Rows are points. Each copy is the shape, with its points in the same order, stretched, turned, moved and blurred by noise. Some copies are also mirrored. Which?

Shape, 6 rows:
[[-43  52]
 [ 35 -18]
 [-49  17]
 [ 42 -57]
 [-75  42]
 [  2  14]]
Copy 1, 6 rows:
[[ 18  54]
 [-34 -26]
 [-16  58]
 [-69 -36]
 [  9  82]
 [ -2  12]]
Copy 1 is: only turned
Copy 2 (6 x 2):
[[-20  55]
 [ 20 -49]
 [-47  33]
 [  7 -82]
 [-54  72]
 [  1   0]]
Copy 2 is: only turned

Shape, 6 rows:
[[-56  29   7]
 [  7 -46 -42]
 [ 41 -59   1]
 [ 23  86 -17]
 [-12   8  34]
 [-37 -13  16]]
Copy 1:
[[-39  41 -64]
 [ 14 -28  13]
 [  5  -9  61]
 [ 38 107 -60]
 [-44  55 -13]
 [-63  15 -26]]
Copy 1 is: only turned
Copy 2 (6 x 3):
[[-17  97  15]
 [ 20  -9 -45]
 [ -4 -66 -30]
 [ 45  70  99]
 [-36  37  18]
 [-33  43 -23]]
Copy 2 is: only turned
Copy 3 (6 x 3):
[[-24  39 -53]
 [  7 -61 -42]
 [  2 -68   8]
 [ 89  48 -49]
 [-17  13  -6]
 [-39   2 -27]]
Copy 3 is: only turned

Shape, 9 rows:
[[ -3 -34  24  59]
 [-58   3  -3 -48]
 [ 20 -42  36  62]
 [  0   8 -36 -45]
 [-16  70  63 -64]
 [  8  20 -67 -48]
 [-17 -44  20  33]
 [ 40  22 -28  85]
 [  9   7 -23 -88]]
Copy 1:
[[-28 -33  38  42]
 [-12  83   7  33]
 [-26 -44  46  32]
 [ 12  36 -25  -1]
 [ 73  90  57  39]
 [ 19  28 -58   1]
 [-37  -7  36  35]
 [ 16 -85 -17  48]
 [ 26  69 -11 -22]]
Copy 1 is: only turned
Copy 2 (9 x 4):
[[ 43 -27  16  67]
 [-40   7  31   0]
 [ 62 -35  11  59]
 [-20   7 -23 -16]
 [ 17  72  64 -31]
 [-31  13 -54 -21]
 [ 20 -36  23  51]
 [ 59  27 -50  76]
 [-27   5 -12 -52]]
Copy 2 is: only turned
Copy 3, 9 rows:
[[  18  -84   35   30]
 [  44   38   50   -7]
 [  11 -102   29   16]
 [  33   33  -12   -8]
 [ -65   41   52  -50]
 [  42   47  -39    0]
 [  45  -69   43   16]
 [ -20  -72  -21   78]
 [  31   51  -17  -55]]
Copy 3 is: mirrored
Copy 4 (9 x 4):
[[-37   6  25  90]
 [-45  55   1 -37]
 [-49 -11  41  97]
 [ 20  21   9 -37]
 [-85 -23 -40 -48]
 [ 49  23   5 -48]
 [-50  20  36  63]
 [ 16 -20 -18 107]
 [  6  12  18 -97]]
Copy 4 is: mirrored

Shape (10 x 6):
[[   0  -12  -11   43    2   19]
 [ -12 -121   15  -39    1   29]
 [  23   16  -34  -45  -26   34]
 [  -7    5  -12  -40   17   -2]
 [  -5   20    2  -33  -33   31]
 [  52   30   10  -25   19  -14]
 [  -5   16  -27  -15  -51  -16]
 [ -10   27  -30   11    3  -77]
 [   2   -2  -22  -28   29  -52]
 [  -5    7   27   77   -5   22]]
Copy 1, 10 rows:
[[-34   5  -1  43  -5  18]
 [-38 -80  27 -54 -19  58]
 [-11  15 -54 -12 -51  14]
 [  2  11 -35 -22   2   8]
 [  2  24 -19 -14 -50  21]
 [-40  40 -36 -14  -1 -46]
 [ 29   4 -21  14 -48 -19]
 [ 33   7 -30  36  25 -70]
 [  7 -11 -37 -10  30 -40]
 [-43  36  30  59  -4   5]]
Copy 1 is: mirrored
Copy 2:
[[ -5 -61   2 -13 -36 -14]
 [-88 -45 -21 -42  79   0]
 [ 24   7 -12  25  23  60]
 [ -3  19 -10 -45  13  28]
 [-11   9  25  13   9  58]
 [ 52  16  19 -28  30 -14]
 [ -1  27 -17  28 -21  13]
 [ 16  37 -38 -36 -55 -53]
 [ 11  31 -40 -61   0 -32]
 [-12 -73  49 -16 -57 -26]]
Copy 2 is: mirrored
Copy 3, 10 rows:
[[ -7  29 -53  22  27   1]
 [-98  -3  27   0 103  52]
 [ 45 -22   2 -18  16  66]
 [  5 -41  18 -11  24   2]
 [ 13 -43   3   1 -19  54]
 [ 47 -10  47  30  17 -15]
 [ 18   5 -12 -49 -26  38]
 [ 22   8  -4 -50 -16 -54]
 [ 10 -11  19 -30  27 -51]
 [-18  38 -67  62 -28   1]]
Copy 3 is: mirrored

Shape:
[[  46   23  -21   36  -79   29   -2   -5]
 [ -46   33    2   48   43   -9    5   -3]
 [  48   24 -121  -13   55  -27   -5   23]
 [  24 -116   -8   23   36    7   39   -7]
 [ -55  -47   17   29    4   -8  -16   12]
 [  34   17  -73    7   53  -16    6  -26]
 [  20   13   10   -2  -19   -3   23    7]
 [ -60  -13   -9  -82  -16   -3   -7  -26]
 [  40   41  -17  -57   20   26  -11    6]
 [  53  -64    7   53   29  -78  -19  -39]
 [  38   31    6   30    5  -90    5  -18]]
Copy 1:
[[ -41   33   59   10  -45   37  -43    6]
 [  33  -42   25   56   54   20    2  -56]
 [  77  -25   21  -29  -45  -89  -13  -81]
 [  56  -80    4  -64   -6   28   47   35]
 [  -4  -56   13  -15   63   62  -10  -46]
 [  62  -39   46   -1  -15  -57   -4  -40]
 [  10    6   13   -2    9    5  -12   16]
 [ -57   -9   43  -49   46  -41   41  -43]
 [  30   54   44   -9   13  -43   29  -28]
 [  72 -105   41  -40   38    1  -54   52]
 [  34  -50   16   23   37  -30  -72   29]]
Copy 1 is: only turned
Copy 2:
[[ 47 -59   9 -44 -28   0  42 -55]
 [ 13  46 -51  26  55 -18   8 -16]
 [ -7  55  86 -49   7  58  59  -8]
 [ -7 -24  60  35 -16 -33  15  50]
 [ -4  11 -49  33 -13 -49 -16  -7]
 [  8  31  63  -3  24  50  40 -10]
 [ 17 -23   6 -34  15   2  -5 -17]
 [-70 -14 -27  -3  -1   9 -41 -54]
 [ -9 -16  14 -50  18  74  11   0]
 [ 77  13  75  48 -43  22 -20  26]
 [ 71  29  49 -11  16  29 -31 -23]]
Copy 2 is: mirrored
Copy 3, 11 rows:
[[ -1  38  17  24 -69  91 -22  27]
 [ -5  11 -26  54  13  10  77  -9]
 [ 92 -26  46  29 -61 -53  15 112]
 [ 43 -20  52  47 -16 -84   2 -65]
 [-19 -27   8  74  45   2  13 -42]
 [ 71   9  -6  26 -47 -52  19  54]
 [ -9   3  34 -14 -40  11  11  10]
 [-13 -92 -44 -31  35 -19 -27 -15]
 [ 50   4  41 -56  -8 -15   6  41]
 [-16  85   0  67 -35 -94 -38  34]
 [-39  64  -7  19 -57 -58   1  85]]
Copy 3 is: only turned

Shape:
[[  18   33  -15   42   42    5   -1  -32   29]
 [  26   22   -1   14   43   12   26  -50  -19]
 [  58   48  -36   37   21   -3  -38  -43   13]
 [ -25  -23   29  -34  -21   25   -4    4  -31]
 [  40    8   21  -16   52   -2   -5  -73   44]
 [ -39   -4   21  -37  -75   10   18  -13  -18]
 [ -24  -34  -26  -40  -66   -4  -10  -25  -35]
 [  83  -17  -22   16   52  -24   -2  -28   10]
 [   3  -24   -2   23   42  -50    2   -1   24]
 [  40   47  -13   30   26  -81   -6  -72   24]
 [  45   -9 -111  -12   20  -15   69  -11  -40]
 [ -66    3  -29  -71  -41    2  -13  -27   22]
 [  17   21    2  -58  -40   16   30   32  -17]
 [ -39    1   -5  -77  -30   11  -16    7  -28]
 [  43   11  -21   31    3   -7    6  -54   62]]
Copy 1:
[[-21  64  54   0   1 -21 -10 -16  20]
 [-20  35  40 -12  14 -23  36 -21  -6]
 [  6  39  93  -2 -22  -8 -18 -33 -19]
 [  2 -35 -52   4  -3  13   7   8 -39]
 [-39  54  61  15   6   3  31  30 -24]
 [  8 -40 -45   2 -16  61  17  -7  -9]
 [ 28 -60 -18  42   1  54   2 -24 -34]
 [-15 -15  98  14  21 -31  -4  11 -23]
 [-29  -8  39  47  -4 -30 -12  12  22]
 [-21  25 113  34 -47   0  33 -19  12]
 [ 59 -31  70  22  75 -22  26 -29  31]
 [ 44  28 -34  65  -2  64  12  14   5]
 [ 47 -48  -6 -31  -5  22  19  33 -10]
 [ 53 -22 -47  33 -16  30  15  19 -35]
 [-30  42  86   5  12  24 -13  -7  18]]
Copy 1 is: mirrored
Copy 2:
[[-83  35  10  22  -6 -33  -8 -19 -27]
 [-34  25 -11 -40  -7 -36 -13 -41 -44]
 [-75  64   6  43 -39 -31 -42 -14 -59]
 [ 53 -29  25 -20  -3   7   4  15 -15]
 [-55  10  -1   5 -33 -96 -43 -10 -23]
 [ 43 -65  18   6  12  23  13  19 -60]
 [ 33 -45  13 -15 -61  50  -9  28 -63]
 [-52  33 -46   8 -75 -21 -40 -35   4]
 [-61   2 -27  17 -56  -8  31  21  15]
 [-95  35 -58  31 -66 -56   4  23 -67]
 [-80  -1 -60 -69 -31  73 -39 -27 -41]
 [-35 -66  49 -23  -3   4 -35  74 -68]
 [ 27 -38 -23  10  48  36 -28  19 -25]
 [ 17 -32  25 -30  11  28 -25  70 -43]
 [-82 -15  -4  46 -43 -44 -30 -34 -36]]
Copy 2 is: mirrored
Copy 3 (15 x 9):
[[  51   -6  -23   37   30   13    6  -24   49]
 [  79  -10  -25    2   53   -6   17   -7  -14]
 [  43  -66  -27   58   51    1  -35  -23   38]
 [ -32    9   -7   -1  -19    8   30   40  -64]
 [  83  -27   41   42   -4    1   16  -23    1]
 [ -23   38  -15   -6  -37    8  -31   25  -75]
 [ -38  -28  -18  -27  -29   -9  -33  -14  -77]
 [  61  -78   -4    3   19  -53   19  -19   28]
 [  14    1    2   -9   -6  -47   34  -30   41]
 [  84  -24   14   27   47  -58  -62  -60   26]
 [  73  -79  -60 -121   48  -21  -11  -39   12]
 [ -26    3   32  -15  -46   65  -24  -17  -37]
 [   4   -9   -4  -29  -10   28  -17   68  -37]
 [ -40  -14   24  -21  -15   44   -2   32  -58]
 [  63  -21  -13   41  -21  -10  -31  -46   39]]
Copy 3 is: only turned
Copy 4 (15 x 9):
[[   9   27   31   -7   66   11   63  -40   38]
 [ -22    0   44   20   46  -20   39  -34    7]
 [  -5   57   46  -13   66  -24   22  -75   46]
 [  -9    0    6   21  -14   -9  -42   28   -7]
 [ -20   -9   18  -21   54   36   23  -45   52]
 [ -31   23  -37   39   11   -2  -70   16   -6]
 [ -16   25  -25   62  -17  -41  -73  -24   13]
 [  -3   12   18  -27   23  -41   39  -68   34]
 [  -5   39   -8    5  -18    1   65  -25   20]
 [ -63   67    5    3   60   -8   72  -58   43]
 [  -2    1   -3   37   25  -70   17 -118  -49]
 [ -12   38  -33   74    2   51  -64  -40   11]
 [ -19   12   -8   -6   18  -12  -74  -18  -43]
 [ -19   29   -1   42  -29   18  -79  -15  -20]
 [  19   23  -11   -5   73   -1   33  -65   56]]
Copy 4 is: mirrored

Shape (17 x 11):
[[-54  32 -35   6  23 -24 -63 -18  46   7  51]
 [-54 -11  -7 -12 -35  20  28  -7  21  51 -54]
 [-18  11 -44 -36  57 -14 -54  -6  38  -9  52]
 [-41  29  30 -35  14  41   5  13 -14 -26  52]
 [-22 -32  18  -8  60  39  38  36  16  42 -53]
 [-40   9  65 -54 -40  -9  -1 -28 -19 -12  19]
 [  9 -10 -28  44 -25  19 -10  30  17 -21 -44]
 [  8 -51 -27 -46  22 -33  20 -30  55  -9 -59]
 [ 54  47  64  36  11 -21  29  56  70  20  11]
 [ 36 -19 -19  60 -34 -18 -41 -44  23 -53  55]
 [  7 -19 -43  -3  20 -56  39 -11 -13   8  31]
 [-61 -33  13 -17  32 -41  27  -8  61   1 -26]
 [-16 -20  20 -49 -11  -8 -34  36 -15  13  -6]
 [ 26 -56  27  52  53 -45 -39 -41  24 -28  38]
 [ -7  51 -18  34 -18  14 -61 -40  13 -18 -48]
 [-23 -21  60 -18  63 -22  33  25   8 -44  -5]
 [ 45 -50  15  38   1  -2  24  38 -32 -10   3]]
Copy 1, 17 rows:
[[  40   15   -7   -3   19  -25    3   40   93  -17  -21]
 [ -49  -15   -9  -79  -36  -22  -30    7   -6   21  -28]
 [  37    5   13  -20   34    5   32   18   92   15   -5]
 [  -4  -32  -39   -5   18   28   46    0   12  -21   16]
 [ -45  -28   22 -121   48   36  -19    6  -28   37  -24]
 [  -6   -2  -21    8  -36   24   -7  -23   13  -31   39]
 [ -39  -15   31   10   -8   39   -3    8   20    5  -74]
 [  -1   -4   84  -56  -12  -12  -11  -22   23   34  -11]
 [  35   27   37  -27  -19   96   16   52  -18  -39  -44]
 [  80  -39   33   99    2   27  -19  -19   62  -35  -64]
 [  37  -13   34   18   27  -29    2   31   -5   31   -7]
 [ -17  -18   52  -67   15  -36  -19   24    6  -20    8]
 [ -34    7   -1  -24  -11   55  -21   20   48   24   22]
 [  89  -17   66   42   69   43  -64  -20   43  -28  -29]
 [  -6   51    1   26  -22   26   -4  -34   64  -19  -81]
 [ -23  -16   46  -26   46   40   12    4  -14  -34   25]
 [   7  -42   30   25   35   64  -28    2  -32   22  -34]]
Copy 1 is: mirrored
Copy 2 (17 x 11):
[[ 51  26 -23 -51 -15   8 -16 -92 -26  27  20]
 [-51  72 -64   7  -9   9   2  -1   5  24 -12]
 [ 43   2   1 -24  24  -2   2 -95  -4   9  16]
 [ 11  24  47  -2 -22  25  -6 -36  17 -35  40]
 [-51  66  -3 -18  85 -16   2  26  33 -15 -10]
 [-26  35  52  15 -78  -9  11 -27   5   7 -10]
 [ 32  24 -46  15   6  19 -15  16 -12 -37 -26]
 [-64  -6 -50   7  33 -41  35 -34 -11  13 -60]
 [ 38  36   2 -52  33   3  97  49 -18 -29 -14]
 [ 68 -80 -11 -11 -34  36 -10 -20 -45  -3  -7]
 [ -8 -26 -12  14  25 -48  -2   0 -33   3  41]
 [-52  24 -40 -49  -6 -43  10 -37 -23  -4 -20]
 [ 10  49  18  18  -8 -29  -1  -4  45  -1 -17]
 [ 24 -67  25 -70  11 -19  -7 -11 -44  11 -27]
 [ 37  35  -9   1 -29  64 -14 -69 -65  13 -59]
 [-30  11  42 -43   8 -41   0  -4 -13 -66  -5]
 [ 20 -18  17   6  29 -27  -3  81  11 -26  -3]]
Copy 2 is: mirrored
